Rows are points. Each copy is the shape, with its points in the same order, stretched, turned, moved and blurred by noise. Some copies are also mirrored. Which?
In the rows, 128 means zero.

Shape (7 x 3):
[[122 123  77]
 [200 162 151]
 [198 157 157]
 [107  99 132]
 [ 89 132 148]
 [ 92 104 117]
 [181 123 181]]
Copy 1 (7 x 3):
[[ 91 114  68]
 [187 176 108]
 [191 170 113]
 [120  85 120]
 [ 99 114 150]
 [ 95  87 114]
 [199 130 136]]
Copy 1 is: only turned
Copy 2 (7 x 3):
[[135  82 118]
 [213 166 131]
 [200 167 140]
 [105 102 152]
 [ 95 132 134]
 [ 88  96 146]
 [185 165 176]]
Copy 2 is: only turned

Shape (10 x 4):
[[ 63 172  71 152]
 [ 91 171  60 170]
 [159 155 110 117]
 [153  83 197  91]
 [162 114 158 106]
 [154 121 107 117]
 [123 122 101 152]
 [143 148 106 178]
 [129 151 187 124]
 [126  67 196 120]]
Copy 1 (10 x 4):
[[ 50 188  97 109]
 [ 62 188  72 105]
 [138 131 114 109]
 [168  54 186 187]
 [166  89 154 151]
 [127  98 105 133]
 [106 124  98 146]
 [131 157  85 154]
 [157 134 173 159]
 [143  57 176 220]]
Copy 1 is: only turned
Copy 2 (10 x 4):
[[ 92 116  47  85]
 [ 90 128  53 118]
 [153 170  98 154]
 [153 164 183 112]
 [154 162 151 130]
 [145 134 117 140]
 [110 112 104 141]
 [ 85 142  93 181]
 [123 183 151 116]
 [120 138 193 118]]
Copy 2 is: only turned
